Rows are points. Any point is a mix of the corners, with weights that add up to 1. It lies inside the corners' shape when no weight is negative. Say inside or outside, and name the corners with a negative weight.

Corners:
(1): [ 14 -15 -85]
(2): [-13 -60 101]
(3): [ 17 -12  91]
(4): [-37   6 -11]
Points:
[ 22 -24 -35] -> outside (4)
[ 11 -17  -3] -> inside
[ 13 -14  33] -> inside
[-14 -30  95] -> outside (1)

Corners:
(1): [  0  29  29 -32 -16 -18]
(2): [ -1 -13  25   6   3  35]
(3): [ -10  -72 -121    1  -20   21]
(4): [ -7 -12  30  -9  15 -27]
(5): [  9  34 -14  -1  28 -20]
(6): [ 43  10  27   1   5 -26]
(7): [ 10 -11  33 -58  20  24]
Points:
[  6 -27 -42  -9  -3   5] -> inside
[  7  10 -15 -16  14 -19] -> outside (2)
[  8  -4  24 -31  11   3] -> inside
[ 15  14  46 -18  14  -1] -> outside (3)
[ 14  -5 -13   9  -5 -11] -> outside (7)
[  6  18  11 -19   1 -13] -> inside

Corners:
(1): [-43  14  17  17  46 -17   4  22 -35 -39 -26]
(2): [ 13 -15 -14  52  19  17 -38   4 -30  -7 -19]
(3): [  8 -26 -35 -14 -25 -26 121 -32  10  -2  80]
(4): [-26 -49  42 -56 -72  32  28 -26 -24  16  38]
(5): [-10 -31 -39 -28  19   0   0   2  21 -48   2]
(6): [  4 -12 -21  23  13  33  -9  91 -10 -32  30]
(7): [-53  20 -21  33  29  58 -41  25  21  -5  21]
(8): [ 37 -31  57 -66  36 -77  49 -67  19  18  90]
(9): [ 20 -20  34   7  31  45  16  29  52  24 -25]
(10): [  54   45   54 -104  -15  -77   49  -48    2   72   41]
(11): [ 67  41  87 -15  25 -30  -6 -22  85 -23   2]
(12): [ 24  20  16   0  56 101 -19  21  -7 -46  -9]
Points:
[ 10  -4  18 -16  12   3  19 -11  24  -9  15] -> outside (6)
[-48   8  14 -23   4 -84  19 -58 -29 -13  19] -> outside (6, 9, 12)
[ -7 -19  -6  -7   0  16  20   7  -2  -4  29] -> outside (11)
[ 45   5  26 -16  38 -23  28   9  20  -9  10] -> outside (4, 7)
[ -8   2  16   1  27  -2  16   9  -2 -18   1] -> inside

Corners:
(1): [ 76  -4  37  23 -10   3   0   1  21  66  45  25 -94 -43]
(2): [ 51  41 -52 -18  28  -6  11   3   4  90  53  20 -20   1]
(3): [-57 -66  54  58  18 -36 -29  86 -25 -76 -49 -45  97 -48]
(4): [ 86  43   6 -91 -28  -8 -27 -45 -17  29  19  14 -78  -8]
(5): [ 55 -13   4  29 -39  -1  19 -26 -62  44  34  30 -57  56]
(6): [ 48  -5  23 -23   2 -14  71 -54 -51  46  43   1 -45 -49]
(7): [ 68  15  -7 -35 -91 -25  14  12 -28  59  71 -30 -43 -21]
(8): [-121  -65   42   16  -24   -6  -28    6   42  -16  -15  -21   79  -12]
(9): [ 37  83 -21 -21 -63  20  13 -32 -29  14  73  82 -62 -23]
(10): [  12   68    7   16  -19   35  -48  -72   71  -36  -13 -115   30  -58]
(11): [-13 -99 -18  29 -22 -64 -51  10  25 -71 -29 -17 106 -49]
(12): [ 60  30  74 -57   5  34 -31 -38  83 -23  63 -64  43  -5]
(13): [-18 -73  -4   2 -40  33  18  51  44 -45 -55 -23  68 -23]
(14): [  1  33 -19  11 -24 -52  37  11  35 -12  28  14 -60  10]
(15): [ -73 -105  -30    5    0   25  -40   45   -5  -54   24  -40   34  -38]
Points:
[ 51  22  25 -16 -20 -29  15 -18  -6  29  55  29 -33  -2] -> outside (10, 13, 15)
[  5 -26  21 -13 -17 -34   9  17   7  -7   8  -3  23   9] -> outside (1, 9, 10, 15)
[ 40  27   7 -11 -44  -9 -10  -2  18   9  14  -5 -12  -6] -> outside (6, 15)
[ 20  20   5   9 -21  14 -22 -28  -2  11  38 -24   8 -31] -> outside (4, 13, 14)
[-40 -59  -5  10 -16 -27 -14  30  -7 -40 -18 -47  55 -25] -> outside (1, 9, 12)
